Each point is reached from the start by the listed moves, each made once or not at all, plus a little noise. Say if it took an odd or an even number of moves. Then give how often each move was made.

Moves:
(1): 63	-7	-3	18	-5
(2): -6	70	10	21	2
Start: 24	-16	5	18	-8
Points:
80	50	14	60	-10 -> even (1, 1)
20	55	15	38	-4 -> odd (0, 1)
89	-22	4	40	-11 -> odd (1, 0)

Moves:
(1): 61	14	-10	13	-6	-3
(2): -7	73	-9	3	-2	18
(3): 10	4	59	6	5	11
(4): -13	-5	11	93	1	-4
(5): 11	1	-1	-3	43	-18
(6): -1	-16	-15	6	14	57
Start: 17	17	-15	7	-10	35
Points:
77	106	31	120	30	36 -> odd (1, 1, 1, 1, 1, 0)
17	16	-16	8	-11	38 -> even (0, 0, 0, 0, 0, 0)
29	3	-33	9	46	76 -> even (0, 0, 0, 0, 1, 1)

Moves:
(1): 74	-18	28	-35	14	42	14	-3	34	-29	-26	-19
(2): 12	70	25	-4	7	-8	-2	14	-28	0	1	-15
(3): -5	-4	59	2	2	4	9	6	-5	3	-1	27
(4): 6	0	21	81	14	-5	22	12	26	-11	11	-28
(5): -21	-13	0	-5	54	-2	-19	4	0	0	-8	-6
(6): -37	9	6	19	-11	78	0	-9	2	6	-2	-11
(7): -25	-2	-9	-12	7	-1	53	3	7	-10	12	-3
(8): 20	-7	-18	0	-2	30	8	78	-10	13	-12	27
(9): -7	26	-7	-19	12	7	-25	11	68	-4	34	1
(10): 13	22	-5	5	13	-11	25	-22	9	71	-22	17
(11): 15	-16	-11	-15	6	7	-4	-2	-19	24	49	-10
Start: -35	19	5	6	-31	53	37	20	-25	-20	-19	50
Points:
-36	0	-18	-24	-21	69	86	29	-34	-3	47	35 -> even (0, 0, 0, 0, 0, 0, 1, 0, 0, 0, 1)
-35	121	50	104	-3	112	74	7	-7	52	-29	23 -> even (0, 1, 0, 1, 0, 1, 0, 0, 0, 1, 0)
-17	11	17	-61	58	102	58	38	82	-63	-11	21 -> even (1, 0, 0, 0, 1, 0, 1, 0, 1, 0, 0)

Moves:
(1): 13	3	-1	3	-6	2	-12	14	19	-15	-14	-5	15	8	6	11	34	6
(2): 1	15	-2	9	-5	12	10	-2	0	-12	6	-10	8	5	-7	22	3	-11
(3): 1	-7	19	-6	-3	-1	-2	1	-12	3	-1	-14	8	-9	3	14	-12	-6
(4): 0	-7	-2	17	-28	20	9	24	9	5	23	4	-15	-19	5	3	-3	-23
(5): -2	5	5	-14	17	-2	15	17	13	-9	-11	-7	-7	2	18	-7	4	-8
(6): 18	12	-18	-23	-5	-2	10	10	-4	-15	2	11	3	-16	-11	-11	3	-13
(7): 4	-6	24	-2	-12	23	16	-16	16	4	11	-15	-10	-7	-10	-7	13	-10
(8): -6	19	12	6	9	-15	22	19	2	-15	-15	-10	8	10	-21	7	-15	23
(9): -7	2	-11	16	-3	3	-22	-19	15	-18	-24	-2	-15	-16	-12	3	-3	17
(10): 4	-4	-2	15	11	33	2	3	-8	17	-32	6	6	11	8	-10	-23	6
(11): -11	4	15	-25	-18	-4	-24	-8	25	21	7	15	-12	-8	-9	-1	-10	-8
(12): -7	-21	33	-3	-14	-14	-4	-20	-11	-29	-9	36	-4	-9	-22	24	19	-4
(13): 10	3	-12	-4	13	1	11	-11	17	4	1	3	18	-12	4	3	-3	10
(14): -4	-15	6	21	3	1	-20	-7	9	-11	2	-2	10	1	-25	-4	9	-12
(15): -2	15	8	0	-26	-18	-7	-3	7	-12	-20	-2	26	18	18	-20	-4	-16
(16): -18	-44	-9	-26	-14	1	-33	0	-23	-15	-18	14	3	20	4	15	-17	11
(17): -44	13	12	-28	-4	3	-11	-14	5	0	-22	-18	11	-28	-2	-11	20	-1
(18): 5	18	-3	-4	10	8	-19	4	-4	-37	31	12	8	-1	-17	-6	14	18
Start: 10	-10	23	-14	-8	35	24	-13	32	12	21	13	18	14	-18	8	-7	11
Points:
-22	-15	51	-40	-69	45	-36	-44	121	-45	-11	54	31	-88	-81	25	61	-18 -> odd (1, 0, 0, 1, 0, 1, 0, 0, 1, 0, 1, 1, 1, 1, 0, 0, 1, 0)
6	23	61	-65	-23	64	85	35	99	-25	-6	-42	51	-59	-28	13	33	-11 -> odd (1, 0, 1, 1, 1, 1, 1, 1, 0, 0, 0, 0, 1, 0, 0, 0, 1, 0)
-10	-20	57	-46	-30	110	41	24	74	-48	-45	-30	79	-21	-46	36	2	-14 -> odd (1, 1, 1, 1, 1, 1, 1, 1, 0, 1, 0, 0, 1, 1, 0, 1, 1, 0)
28	62	39	-6	-82	94	11	10	109	-60	-3	18	44	-2	-71	5	0	5 -> odd (1, 1, 0, 1, 0, 1, 1, 1, 1, 1, 1, 0, 0, 0, 1, 0, 0, 1)
